Every row gives one point. To make a cloud, some directions were put in groups of two or more. Within a group, all points are equally far from the middle, so they leave a hole (a ring in 2 directions, a hollow ball in 3). The other directions are filled evenly. Then the cloud was stretched, turned, moved and blurred a little. Count the holes, and give their numbers of directions, smallest first.
(in the rows, 128 means zero)

Cloud (13 x 2):
[[ 72 103]
 [168 130]
 [ 89  96]
 [101 156]
 [181 152]
 [ 75 128]
 [145 175]
 [ 70 113]
 [174 137]
 [183 155]
 [183 158]
 [149 176]
 [ 70 105]]
Holes: 1 (2)

Cloud (13 x 2):
[[102 117]
 [137 155]
 [129 114]
 [ 82  89]
 [143 194]
 [136 147]
 [109  98]
 [156 103]
 [164 217]
 [151 151]
 [182 197]
 [182 189]
 [144 109]]
Holes: 0

Cloud (21 x 3):
[[112  91  96]
 [127 109  93]
 [ 97  93 182]
 [152  91 142]
 [157  80 123]
 [123 138  81]
 [146 167  80]
 [179 101  63]
 [ 94 147 149]
 [ 63 140 111]
 [195 107 100]
 [135 163 162]
 [153 129  33]
 [ 84 149 134]
 [ 89 149 167]
 [114 117  37]
 [132  88  40]
 [214 104 101]
 [142 119  99]
 [156 153  66]
 [110 142 113]]
Holes: 0

Cloud (31 x 4):
[[184 146  90 147]
 [137 140 197  83]
 [ 74 113 119  88]
 [ 71 134  93 178]
 [103 142  75 189]
 [158 118  98  86]
 [167  89 146  97]
 [172 139  97 194]
 [179 168 161 189]
 [ 63 112 108 135]
 [ 73 153  98 185]
 [138 124  85 193]
 [ 61 145 118 177]
 [207 142 143 116]
 [160 113 128 189]
 [114 135 189 167]
 [ 61 132 105 169]
 [104 189 117 152]
 [ 72 128 167  98]
 [116 108  89 178]
 [150 190 167 148]
 [187 140  98 123]
 [ 74 142 167 161]
 [171  93 137  89]
 [ 85 167 151 189]
 [161  97 177 117]
 [ 95 105  90 162]
 [161 130  90  98]
 [197 168 164 142]
 [182 150 146 198]
 [102 164 138  86]]
Holes: 2 (2, 2)

Cloud (28 x 4):
[[ 72 124  75 135]
 [114 175 132 178]
 [150 172  73 151]
 [191 119  78 163]
 [ 60 111 112 168]
 [ 70 126  79 138]
 [113 134 133 214]
 [179 148  86 121]
 [156 123  95  80]
 [150  84 107 204]
 [157 104  50 157]
 [ 72 119  98 101]
 [ 96 140 123 210]
 [ 73  94 123 186]
 [109 103 171 137]
 [ 65 111 114 181]
 [191 106 119 173]
 [160  69 148 121]
 [ 85 103 162 127]
 [ 90 155 106 197]
 [ 98 141 122  92]
 [115 167 145 170]
 [145 130  97  78]
 [155  55 129 109]
 [150 128  49 154]
 [100 104 169 133]
 [ 84  71 151 142]
 [122  54 107 174]]
Holes: 2 (2, 2)

Cloud (51 x 6):
[[191 114 116 169 119 135]
 [ 12  72  93 172 105 195]
 [ 97  67 118  86 112 120]
 [133 132 168  95  82 103]
 [172 178  92  92 164 124]
 [ 69 103 185 158 195 104]
 [ 78 102  82 137 171 201]
 [183  53  92  84 169 106]
 [ 79 110  68 184 161  92]
 [ 77 133 145 117  87 159]
 [124 143 118 119 106 225]
 [109 138 131  91  81 113]
 [166 114 100 133  74 143]
 [ 89 144 168 177 194  99]
 [109  34  59 141 134  36]
 [236  93 113 149 108 126]
 [125 109 103 108 120 100]
 [142  62  94 108 141  32]
 [183 183 124  82 119 108]
 [214 144 118 158 128 106]
 [ 96  88 164  70 113 204]
 [ 86 113  69 139 132 137]
 [164 140  88 143 149  85]
 [ 58 121 132 176 162 168]
 [199 134 106  95  73 106]
 [160 127  69 106 159  74]
 [134 125 109 169  83  72]
 [122 109 118 107 195 130]
 [ 42  90 101 160 136 130]
 [143  63  92 121 124 135]
 [176 169 153 128 130 184]
 [134 123 114 134 165 195]
 [169 148 175 120 171  53]
 [146 127 122 140 177 107]
 [174 139 157 136  84 179]
 [ 53 106 114 184 104 166]
 [ 80 123  95 117 122 229]
 [110 154 153 127 143 190]
 [141 150 114 177 134 184]
 [ 87 142 103 148  89 152]
 [114 120 168 143 136 181]
 [119 115 106 180 148 126]
 [ 80  94 111 122 113  87]
 [188 114 139  84 108 146]
 [106  92 101 136 201 119]
 [145 179  97 177 138 117]
 [136  77 201 140 139 139]
 [170 136  56 145 134 107]
 [112 127  82  93 124 223]
 [157 142 100 116 134  62]
 [ 94 120  76 129  97 110]]
Holes: 0
